Each row is a point. The last column is the point's height on a tilted bowl or saddle (a function of degree 2), plus a little noise. Count its main directions that bend up, bend down and stay straight.

Points:
[[  7.8  27.2  -3.9]
 [ -4.7  -5.0  -1.5]
 [ 12.5 -51.6  52.2]
 [ 39.3 -29.3 -34.0]
 [ 12.7  15.4 -14.4]
 [ -6.7  35.0   7.0]
 [  4.2  13.7  -7.6]
 [  4.3   8.9  -9.7]
 [  5.7  14.1  -9.9]
 [-15.1  17.8  -1.7]]
Directions: 1 up, 1 down, 0 straight

Points:
[[  4.3  30.1 -28.4   0.9]
 [ 12.3  22.3   5.9  21.9]
 [  0.1  29.0  -8.5  17.8]
 [-19.2 -34.8   7.7  21.2]
 [-24.3   3.6  -9.4  12.2]
 [ 20.1 -28.7  47.9 -17.5]
 [ 12.8  -1.9  -6.9  23.2]
 [-16.8   5.9 -46.4 -39.3]
 [ 11.6   6.9   5.1  23.8]
 [ -9.7  -1.5  10.0  20.8]
 [ 12.7 -22.3   5.3  24.2]
 [ 27.4  -3.2   3.1  27.2]
 [ -2.1  -5.9 -14.6  15.8]
 [-24.7  24.4 -33.3 -15.3]
 [-48.4  19.9  28.6   5.2]]
Directions: 0 up, 1 down, 2 straight

Points, 23 rows:
[[ 22.4 -11.2  26.2  51.9 -61.4]
 [ 33.1  11.2   9.3  22.6 -44.4]
 [-29.5  17.5  23.3  26.9  -6.1]
 [-36.1  12.4 -10.2   4.1  -7.0]
 [-11.2  11.4  12.8 -21.5 -13.0]
 [ 13.2  -5.5  49.7  -9.7 -30.1]
 [  5.9   5.6  38.5 -24.6 -16.0]
 [ -1.3  -5.2   5.8 -38.0  -2.1]
 [  3.4   7.3 -15.9   1.9  -3.8]
 [ -9.7  26.5  44.6   0.2 -29.2]
 [-17.7 -39.7 -18.7  -6.2   2.0]
 [ -5.6 -41.7 -15.3  17.5   5.2]
 [  8.8   4.2  -0.4  -5.7 -11.9]
 [  8.3 -18.8  -3.8   0.6  -7.8]
 [ -5.8 -12.7   3.7  10.7  -8.5]
 [ 17.5 -60.1 -12.3  -2.4   3.4]
 [ -3.0  12.3 -36.4  -2.8   6.4]
 [-18.0 -12.1  -9.6   1.5  -3.3]
 [ 24.1  16.1   8.7   9.0 -30.8]
 [-31.0  27.8  -1.6   9.8  -7.6]
 [ 27.7  -8.7   6.2 -30.4  -2.3]
 [-19.6 -41.3 -24.6  23.3  13.8]
 [ 11.3  19.9  15.4  -7.9 -23.2]]
Directions: 2 up, 1 down, 1 straight

Points (38 x 7):
[[ 15.7  -3.3 -10.4  22.1  35.5 -15.4 -31.4]
 [ -5.3 -23.1  15.5 -48.0 -10.1  34.2 -19.0]
 [ 17.0  -4.0  17.8  -2.0  13.6  -7.6  -4.3]
 [ 16.5  12.0   2.1  49.8  -7.3   1.7   9.8]
 [ 17.8  -8.7  31.1 -15.7  30.6  20.5 -17.5]
 [  1.5  49.6   2.7  22.1  -5.1   6.2  -6.8]
 [-10.1   2.8  -6.8 -23.4   1.6 -40.6  17.3]
 [ -4.9   7.0  10.4   6.3  38.3  -1.2 -13.6]
 [ 27.7 -12.9 -14.9   5.8   8.5  13.4  -9.5]
 [  9.3 -10.9   7.4  31.0  -1.0  17.0  15.2]
 [-14.9 -22.5 -20.6  16.0 -29.6  43.1   5.2]
 [ 10.4  29.7 -22.9  38.5  16.4  27.0  -8.3]
 [  0.3 -52.4   5.6  33.3 -28.0 -18.6 -69.3]
 [ -7.4  -8.8   9.9 -17.8 -11.7 -29.6   8.1]
 [-41.4   4.7 -22.3 -12.7  19.2  14.6  -4.9]
 [-25.7  24.8 -11.4  22.2 -22.8  18.7  -1.7]
 [ -8.4  -8.2   3.5  17.0  -6.6 -18.6  -9.7]
 [  8.9   7.2  11.4  22.5  -3.6 -25.0  -7.3]
 [-14.6 -14.9 -19.1  -0.5  15.9 -15.5 -21.4]
 [ 35.7  39.6  22.6  -5.7   6.7  67.6 -24.6]
 [ 15.2  -4.9  -8.2 -13.3  49.7 -51.0 -60.1]
 [ -2.2  31.9 -18.5 -29.6  16.8  -7.1   5.5]
 [  6.0   1.2  17.5  -1.0  -9.3  22.6  11.5]
 [ -0.1   2.8 -36.9  -2.0   0.6   0.3 -17.4]
 [-36.6   1.6  -6.3 -32.4 -37.3  20.7  23.6]
 [  1.5  -7.8  26.3  18.1 -13.2  -3.0   0.2]
 [ 16.7   7.5   2.2   6.1  -7.6  18.1   9.2]
 [ -9.8  33.4  -7.9  24.6  29.5  27.3 -20.3]
 [ 44.4  36.7  15.7  15.9  11.6 -26.5   1.2]
 [-18.9   0.9   8.7  16.7  -8.2  20.1  11.0]
 [ 18.8  11.3  -8.3 -14.0  25.1   2.3 -10.2]
 [ -7.7  -0.7   3.2  28.0  12.0  11.1   4.4]
 [  5.8  -4.2 -16.8  17.3  11.7  -3.9 -10.5]
 [ 23.9  14.0  18.8  -3.6  17.9 -15.4   3.4]
 [ 37.2  -1.3 -18.7 -29.2  24.2 -39.6 -42.3]
 [ 63.3  21.8 -14.6  16.3  31.3  14.7  -6.9]
 [-28.2 -14.8 -29.0  -1.1  20.4 -16.8 -22.5]
 [ -5.9  -4.3  12.4   0.9  -9.1  15.8   9.7]]
Directions: 1 up, 4 down, 1 straight
